Each row of a before or after table is a point. One or more steps were done to the points. Then noise was added and the rows were shuffled. The steps act on columns, c1 being the first. Name the steps. A step turns or swaps two columns, mirrors them in a line or flattens them onto one, adds a multiple of one to another, or multiplies or shifts one. Angles are multiples of 10 degrees, from the lower column toward the higher: turns from -170 to 170, lines from 10 to 170 but not 90. Use the fewest steps. Two steps may share a column if one is a turn and the other turns, adds or multiplies; they go together, in the order done. Otherwise the lowest column goes first.
In the rows, zero is written as 128.

Before, 14 rows:
[[138 179]
 [101 130]
 [162  89]
 [153  67]
 [200  88]
 [111 145]
 [105 147]
 [177 149]
 [173  68]
 [ 86 153]
 [ 79 178]
 [190 117]
 [ 91 119]
 [132  80]]
After:
[[ 93 243]
 [195 209]
 [160 237]
 [123 210]
 [155 132]
 [199 124]
 [110 180]
 [109 210]
 [133 210]
 [116 194]
 [220 150]
 [187 154]
 [170 131]
 [212 175]]
Steps: shift c1 by 20; shift c2 by 60

Before, 13 rows:
[[147  97 109]
 [157 178 173]
 [237 137 174]
 [145 120 104]
 [106 122 132]
 [119 134 123]
 [110  85 149]
 [ 96 146 144]
 [156 128 138]
 [126  88 188]
 [168 112 166]
 [136 213 129]
 [ 44 169  48]]
After (13 x 3):
[[107 122 102]
 [ 89 167 108]
 [111 127 207]
 [212  50 175]
 [149 127 122]
 [140 119 122]
 [161 148 147]
 [101 178 173]
 [107 102 124]
 [104 141 130]
 [ 24 165 140]
 [149 143  87]
 [136 188  84]]
Steps: multiply c1 by -1; swap c2 and c3

Before (14 x 4):
[[ 70 157 159  79]
 [157 156 154 199]
 [115 140 187  92]
 [184 100 143 188]
 [ 85 106 151  54]
 [138 163 179 152]
 [ 78 130  67 113]
 [ 50 142  78 126]
 [122 122 146 178]
 [143 106 151 205]
 [168 125 173 160]
 [114 120 176 175]
 [ 76 138 167  94]
 [147 110 172 156]]
After:
[[ 98 153 169 156]
 [164  55 165  99]
 [126  89 200 142]
 [135 178 152 125]
 [172  91 182 158]
 [ 98 209 140 106]
 [201 113  81 133]
 [215 124 105 144]
 [ 65 190 123 103]
 [158  93 179 137]
 [ 92 199 145 160]
 [ 93 165 159 116]
 [124 176 180 112]
 [ 76 159 157 128]]
Steps: mirror c1 and c3 in the line at 100 degrees; swap c2 and c4

Before:
[[ 91 184 134 114 150 118]
 [101  68 159  55 166 161]
 [163 157 167 191 185 119]
 [ 74 126 129 116  71 139]
 [123 174  88 145 130 118]
 [146 176 112 158 111 175]
 [ 84 169  93 135  50 144]
 [154 159 113 153 135  92]
 [147 162 202  88 145  75]
 [ 98 164 190 134 129  89]
 [ 87 162  94 136  32 191]]
After (11 x 6):
[[204 140 216  85 172  93]
 [ 98 144 105 156  86 159]
 [124 145  94 137  53 104]
 [ 78 140  92 135  13 133]
 [193 137 106 154 152 101]
 [104 125 133 118  74 110]
 [ 84 153 140 109 150 132]
 [140 146  83 149 138 120]
 [129 138 148 191 182 150]
 [153 143 189 132 151  96]
 [ 28 102 178  58 142 180]]
Steps: turn c5 and c6 by 30 degrees; add -1.5 times c6 to c1; multiply c2 by 0.4; add -0.3 times c4 to c3

Before (14 x 8):
[[167 158 131 114 104  61 151  91]
 [ 93 120 137 108 204 216 185 124]
 [115 101 157 113 227 161  99  81]
 [168  74 118 152 126  86 177 125]
 [ 64 103 126 100 188 183  95  95]
 [179 132 139 147  79 100 129 117]
 [106 130 127 155 201 179 151  76]
 [104 126 212 105 208 211 146 110]
 [196 145 107 154 142  89 119 154]
 [138 130 161 145 130  51 151 149]
 [107 116 156 101 165 186 135  88]
 [115 108 150 186  95 161 134 108]
 [108 139 108 180 108 121 163 153]
 [167 110 120 118  90  98 121 141]]
After:
[[172 149 134 124  97 157 126 154]
 [143  90 159 118 134 173 149 196]
 [ 62 187 118 126 193  85  99  90]
 [166  99 118  53 125 141 177 168]
 [ 97 171 138 134 208  99 186  44]
 [191  71 104 126 143 164 121 154]
 [113  19 103 110 110 158 161 131]
 [180  84 146 118  76 128 136 155]
 [108 183 162 126 165  67 127  91]
 [110  23 149  64 102  99 135 107]
 [107 164 161 114 224  68 103 107]
 [170 150 139 153 110 125 143 214]
 [108 172 213 151 210  82 150  61]
 [107  74 123 118 207  60 149  91]]
Steps: multiply c4 by 2; turn c2 and c4 by 110 degrees; turn c6 and c8 by -110 degrees
